Each row of a before or after table is a point. One or more steps were done to the points. Then noise was added and the rows were shuffled. The steps act on how far a point lies along the listed directions, d1 being the first. Write out the steps. A step turns or swaps two directions, mirrors them in a line or flattens them onto one, adds a multiple of one to another, or multiplies one. Angles are multiples of 10 degrees, from the lower direction toward the higher: turns from -170 to 170, lines from 10 to 170 but not 90. Use the fewest steps. Two steps may share a direction if one is a turn and the other turns, adds or multiplies; they go together, in the order done. Otherwise the lowest direction goes first.

Directions:
(1): [-34  20  49]
(2): [39 48  7]
(3): [ 35 -34  39]
Before (10 x 3):
[[-17 -31  88]
 [-71 -42  77]
 [ 62  16  15]
 [ 65  -4  32]
 [ 28  11  56]
 [ 49  -1 -24]
 [  3  15  -4]
 [ 31  16  23]
 [-47  18  39]
 [ 65  32 -25]]
After (10 x 3):
[[  4   6  -1]
 [-52   7  56]
 [-41  -2  47]
 [ 23  -1 -26]
 [ 40  -5 -36]
 [-18   0  11]
 [ -1   6   0]
 [-75   2  74]
 [ 15   4 -15]
 [ 46   1 -50]]
Steps: flatten d1 and d2 onto the line at 160 degrees; multiply d3 by 0

Directions:
(1): [ 10 -33   6  63]
(2): [ 30 -35 -53 -17]
(3): [ 50 -16  45 -21]
Before (11 x 4):
[[ 44  -5   5 -47]
 [ 80 -19  65 -20]
 [ 52 -50 -13   6]
 [-15  10   6 -52]
 [-15  -9 -72  -6]
 [ 38 -82 -36  48]
 [-51 -13 -17  33]
 [ 20   1  26  10]
 [ 11 -23  14   3]
 [  7 -14 -11 -44]
 [ 68 -27  27 -44]]
After (11 x 4):
[[ 58 -30  -8 -35]
 [-27  13   0 -48]
 [ 22 -37  49   4]
 [-17  15  -7  25]
 [-47   9 -78   3]
 [  2 -36 -60  28]
 [-22  16 -55 -21]
 [-67  27 -66  39]
 [-11  -8 -27 -35]
 [-17 -14 -14  16]
 [ 29 -80 -46  55]]
Steps: multiply d3 by -1

Directions:
(1): [-34   3  13  19  49 -34   6  72]
(2): [-54 -12  25 -47  11 -37 -39 -39]
(3): [ 35  25  67 -22  15 -20  53 -15]
(4): [ -9 -69  21  58  14  -5  21 -34]
(5): [ 35 -38 -56 -40  27 -43  25  -2]
(6): [ 40 -40  33 -27  31  43 -45  24]
Before (12 x 8):
[[-22 -31 -47  -2   4  -5 -11  28]
 [ 48  19   3   9  -6  31  27  21]
 [-28  -8 -15 -19  -1  -9 -16 -12]
 [ 30  10   1 -16  -5  41 -16  24]
 [-17  30  75 -34  38  24 -32  47]
 [ 20 -28  37   1  10   1  22   1]
 [ 22 -12 -57 -38   8  10 -30  42]
 [ 21  38 -35  10 -20   1  34  51]
 [-17  13  64   0  10   5 -30  51]
 [-39 -10  34 -61  -6  13 -96  -3]
 [-12 -11 -23 -50  23 -49  28  17]
 [ 23 -44  57   8  44   8 -10  30]]
After (12 x 8):
[[-52  36 111   5 -25  36 -62  12]
 [ 11 -51  63 -16  25   9 -34 -19]
 [ 23 -31  35  -9   9   1  22 -12]
 [  9  19 -32 -53 -46  -8   3 -39]
 [-13 -52 -70 -35   9 -25 -11   3]
 [-39  22  49  21  17  37 -63 108]
 [ 43 -42 -95 -75  17 -19 -22  23]
 [ 36  18  10 -20 -26  33   5 -36]
 [ 20  14  11 -18 -16  44 -27   6]
 [-18  -8 -24  -2  14 -15   1  27]
 [-49  57 120 -17  10  56 -60  23]
 [ 23 -46 -77 -91  46 -89  50  10]]
Steps: swap d1 and d2; multiply d5 by 2.5

Directions:
(1): [ 33  57 -40 -14  11  15  -1 -24 -11  81 -26]
(2): [ 55  30 -23 -54 -11 -23 -31  -9 -36 -58  27]
(3): [-11  -5  40  16   6  10  29 -69 -79   3  17]
(4): [-14  -2 -36   9  35  67  -5  33 -46 -38 -48]
(5): [ 15 -40 -50  15 -32  63 -14 -36  23   3  54]
(6): [ 26 -52   5 -27 -28  -6  -4 -48  16 -10 -83]
Before (10 x 11):
[[ 35   9 -10 -28 -16 -33  -8  18  12   0 -13]
 [ 19 -28  15 -20 -19 -24   1  -8  -7 -27  12]
 [ 13 -32  10 -22 -14   8  -8 -10  11 -41 -24]
 [  3  17  -8   5 -18  -9   1   8  61  46  12]
 [ 27  -3   7  -8  -3   3  -2  -7  -1  24  -7]
 [ 21  67  -9 -28  20 -58  -4  30   4  33  13]
 [ 25 -23   6 -17 -39 -26   3 -13  70  25 -20]
 [ 10 -11  23  -8  -5 -22  10 -45 -35 -22  -1]
 [  5  10  27 -15  16 -42   5  19  -4   3 -35]
 [ 14   9  18 -19   5 -29   7  15  -1  -4  -4]]
After (10 x 11):
[[  -5   31   54  -15   29  -50   26   25  -29    6  -46]
 [  40  -74   -2  -23  -56    9    9  -75   62   39 -108]
 [  23  -84   16  -28  -36   25   -2  -67   11  -32  -96]
 [  -9   38   85  -32   46 -106   25   42  -31    3 -118]
 [   0  -13   42    1   -3  -32   30  -19  -19   32  -66]
 [ -49  120   71   18   80  -95   46   64  -53   71   17]
 [  33  -21    9  -15  -16    0   -6  -20    6   20  -22]
 [  36  -12   11  -40  -12  -34   -4  -44  -29  -38  -55]
 [  19  -44   11  -17  -16    1   10  -35  -22  -11  -39]
 [  -6   19  -21   20  -13   21    7    1   51   60   28]]
Steps: flatten d1 and d4 onto the line at 140 degrees; swap d2 and d3; multiply d5 by 3; multiply d6 by 3

Directions:
(1): [ 14 -36 -57  28  11 -37 -39  41   6  20  18 -11  13  84]
(2): [ -8 -39  26  48 -19 -30 -56   1   2  29  37  33 -56 -54]
(3): [-21   1  54  10  17  11 -44  57  46  16 -70 -38  19  -9]
(4): [ 53 -37  34 -25  51  32  -1   9  39   7  58  31  51 -11]
(5): [-41   1  -7  22  17  65  44  28  27  31  -6  59 -49  35]
Before (10 x 14):
[[ 31 -22 -49  14 -42 -82 -51 -13 -37 -36  34 -33  13  44]
 [ -9  50  70 -64  11  70  39 -12  32  -6 -62 -36  50 -33]
 [ 25 -12 -51  -1 -12   7  31 -25  -8  -7  39  22   4  20]
 [ 13  23  62  -3  26  34 -22  69  42   7 -94 -70  33 -20]
 [ 34 -47 -13  19  -6 -69 -70 -18 -39 -12  36 -58 -16 -18]
 [ 49 -11  -8 -16  43  35  14   8  26  18  20 -13  71   3]
 [ 24 -21  26  25 -40 -71 -68 -20 -36 -37 -11 -59  -2 -57]
 [ 25  -9  19 -27  35 -10   1 -27   6  -3   4  -9  28 -10]
 [ 26 -30 -16 -17  -3  10  17 -11  16   5  61  47 -23  19]
 [-12  20  59  -8 -18 -45 -59  44  -3  18 -88 -81  17 -36]]
After (10 x 14):
[[ 22  11  56  17  26  22 -45  74  49  20 -83 -71  23 -16]
 [ 27 -27 -13 -25   5  17  27  -6  17   4  62  53 -16  14]
 [ 20  -6  12  11 -36 -65 -54 -17 -39 -46 -31 -68   9 -41]
 [ 25  -9 -41  -2 -15  10  28 -30  -5 -12  45  26   3   8]
 [ 35 -32 -17   4  -3 -62 -49 -23 -42 -23  29 -67   0   1]
 [ 28 -18  23 -24  41  -7  -3 -27  13   4   6  -4  34 -17]
 [-16  26  83 -43   6  54   4   1  42   8 -55 -29  39 -41]
 [ 59 -33   3 -12  53  31   2   8  33  23  43   1  68 -10]
 [ 28 -13 -57   8 -45 -83 -36 -24 -50 -41  33 -36  11  43]
 [-18  19  46  -6 -11 -52 -61  52  -6  22 -96 -83  17 -24]]
Steps: turn d1 and d3 by -10 degrees; multiply d2 by 0.4; multiply d4 by 1.3

Directions:
(1): [ 18 -43 -30 -18  28 -60  26 -48 -17 -10 -35  34 -38  34 -37  69   2  51
 -22 -29]
(2): [-38  36  31  33  -4   0 -23 -18   6  28   6  60 -91 -10   8   2 -12 -45
  27 -68]
Before (14 x 20):
[[  17  -39  -27  -37    1  -24   -2    3  -26   -7   19  -40   85   16
     1    5    2   46  -11   63]
 [ -24   28   26    5  -14    1  -19   -9   -6   18   -7   39  -61    9
    21    9  -16  -22   -1  -56]
 [ -43   37   24   30   -9   11  -40   -9    0   28   11   47  -88  -25
    -7   -3   -6  -76   59  -59]
 [  34  -28  -33  -24   -3  -57   21  -49   -2   -7  -35   18  -13   30
   -28   56   -5   58  -25    4]
 [ -52   51   46   24   26   15  -33  -14   -1   40    5   98 -121   -4
    10   19  -27  -66   45  -96]
 [ -52   80   57   36  -35   55  -45   32   33   17   47    8  -41  -25
    37  -59  -10  -71   28  -47]
 [  15    0    0   16   11   -8   12  -34  -16   31   17   11  -25  -12
    -9   31    8   -8   12   -7]
 [ -12  -21  -16   -9   22  -53   30  -67  -27    4  -55   58  -99   54
   -37   56   -1   36    6  -92]
 [  32  -24   -8  -23   -1   -1  -13   -8   -5   -1    7  -23   30   -5
   -28   -8   -4   18   -4    9]
 [ -34   22   12   23  -12   31   -8   36   10   11   31   -4   36  -28
    20  -22  -14  -48   13    3]
 [  22  -40  -58  -26   18  -26   25  -10    1  -54  -24  -27   46   31
   -25   53   11   59  -47   24]
 [  -3  -23   -7   -7    6  -53    5  -50   15    6  -17   40  -86   41
   -12   48   10    5    2  -54]
 [   6  -44  -13  -43   28  -14   12  -39   -4    3  -28   24   16   13
   -13   58  -12   54   -7   -1]
 [ -15  -13   -2   25   32  -53   -1  -48   14    9  -24   74  -75    9
   -39   66    6   11   -8  -43]]
After (14 x 20):
[[-34   0  27  -9  13   9 -19 -34   9  29  -9  61 -49 -11  10  34 -22  -3
   22 -48]
 [-14  28  11   1 -27  63 -37  54   8   4  31 -54  52 -45  13 -62   8 -64
   44  46]
 [ -2 -38 -22 -21  18 -69  -6 -48 -33  10  -1  40 -24  32 -22  58  -8  45
   -5 -19]
 [-26  63  44   3 -14 100 -40  76  16  19  46 -31  56 -38  47 -84 -12 -80
   41  33]
 [-15  37  27  -1 -33  45 -18  34   4   6  14 -22  19 -13  48 -40  -9 -27
   -5   8]
 [-60  69  48  34 -23  50 -24   6   1  36   8  30 -81  -6  33 -55  -9 -72
   54 -75]
 [ 14  17   5 -26 -27  53   0  57  25 -30  33 -93 111  -4  19 -58  11  11
  -20  63]
 [ 19 -20  -2 -18   5 -16 -15 -31  -9   7  -1  10 -14   2 -34  13  -6  13
    0 -22]
 [-28   1 -23  17  18 -34  -3 -37   5 -17 -20  55 -81  24 -17  67  -6   4
  -13 -65]
 [  2 -23 -24  -8   9   4  23  26  -2 -13   8 -28  83  -4  -4  11  -3   7
  -17  36]
 [-15  37  15  20 -25 -23 -14 -44  15  31  -9  63 -83   1   1  18 -24 -19
   18 -47]
 [  8  17  13  24  -1  13   3 -13 -12  34  30  -3  -9 -27   6   3  10 -30
   22   6]
 [-30  38  35  19 -27  21 -28   4  37  24  31  12 -60  -2  34 -37   4 -66
   34 -32]
 [-47  59  47  55  -7  27 -39  14  40  30  26  38 -42 -38  13 -26   3 -68
   27 -15]]
Steps: turn d1 and d2 by 90 degrees

Directions:
(1): [  3  26 -25 -74 -52  35  26 -56 -25  -2 -24  47  28  43 -28 -26   7  11
  23 -46  29  28 -20  40 -17 -10  -1  68 -28 -23  36 -76]
(2): [-20   5 -46   6 -31  16 -43 -14  38  27  -7 -45 -16 -20  13   6  40 -10
  39  10  31 -44  29 -69   6 -27  41  21  91  34  37 -73]
Before (9 x 32):
[[-14  20 -33 -61 -39  25  17 -43 -18   8 -28  24  21  32 -19 -27  11   3
   17 -36  29  28 -14  23 -17   1  12  57 -15 -22  32 -63]
 [ 15  -3  35  31  16 -11  17  12 -24 -17  -1  16   0   8 -10 -12 -18   0
  -18   2  -7  18  -3  32 -10  12 -12  -9 -47 -14 -20  32]
 [ 15  -1  19  -1  -2 -11  19  10 -12  -5   3   5   5  -3  -1  -3  -9   6
    0   2  -8  13  -4  21   6  -1  -3 -14 -20 -19 -10  25]
 [ 15  20  14 -60   5   8  46 -20 -34 -13  -5  61  26  42 -11  -7 -20   5
  -18 -29   1  41 -42  82 -13   5 -18  26 -78 -30   1 -18]
 [  9  13  16 -24   3   8  27  -6 -27 -22  -4  43   8  17 -10 -13 -11   3
  -18 -18   2  21  -9  50 -10   4 -34   6 -54 -16 -11  13]
 [  5 -28  40  33  52 -32   0  35  -9 -17  20   4  -9 -20  15  10  -6  -2
  -25  14 -33  -2  -3  11  16  23 -16 -45 -35   1 -40  67]
 [  6 -14  26  27  21 -21 -12  31 -10  -7  28 -20 -15 -16  17  18 -11  -7
  -24  30  -7 -13  -1 -10  13  12   8 -40   7  17  -2  46]
 [  9  -1   3 -21  -2   5  20 -12 -25   1  -1  15   7  22 -16  -1 -17   6
   -7 -12 -22   4 -11  38  -2  13  -7  10 -31 -14 -12   4]
 [ -9  -3  14  50  22 -21 -26  38  18   8   1 -22 -13 -32   9   8  -8  -6
    3  39 -10 -13  26 -29  10   7   0 -26  22   6 -24  27]]
After (9 x 32):
[[   0  -42   47   74   76  -50  -21   63    9  -10   30  -29  -29  -44
    31   25   -3   -9  -29   42  -47  -22   13  -18   26   22   -9  -81
    -7   18  -53   97]
 [ -10   44  -54 -117  -81   52   36  -84  -38    6  -49   61   42   68
   -40  -48   16   15   35  -73   51   50  -32   57  -31   -7   12  111
   -37  -44   58 -121]
 [   8    4   -5  -36  -15   13   20  -24  -28    0   -7   19   12   28
   -19   -8  -11   10   -1  -19  -14    6   -8   43   -3    9   -5   25
   -30  -13    1  -17]
 [  12    3   16    4   -4  -11   13   15  -12    1    2   -1    4   -6
    -2   -2   -6    2    3    5   -3    7   -3   15    9   -1    2  -14
   -11  -15   -7   19]
 [  10   18    1  -43  -14   22   27  -23  -29  -18  -15   50    9   27
   -16  -16   -3    3   -7  -30   17   23   -9   53  -12    0  -28   29
   -49  -18    5  -16]
 [  13   -6   31   40   14  -11    8   15  -16  -12   -2    4   -6    1
    -5   -9  -15   -8  -15   11   -4    7    5   16  -11   13   -4  -13
   -31   -7  -19   27]
 [ -10  -19   29   91   52  -40  -40   73   30    8   13  -46  -29  -53
    25   20  -15  -12  -10   61  -24  -28   32  -47   21   16   -4  -63
    33   18  -46   70]
 [   2  -29   35   66   45  -41  -30   57    6   -5   40  -44  -31  -39
    30   27  -12   -9  -36   50  -20  -28    9  -33   23   19    8  -78
    24   31  -16   81]
 [  14   39  -10 -106  -33   33   54  -58  -44  -11  -20   79   40   66
   -26  -23   -9   12   -1  -54   24   52  -50   96  -24   -7  -11   71
   -80  -38   31  -81]]
Steps: multiply d1 by 2; multiply d2 by 0.7
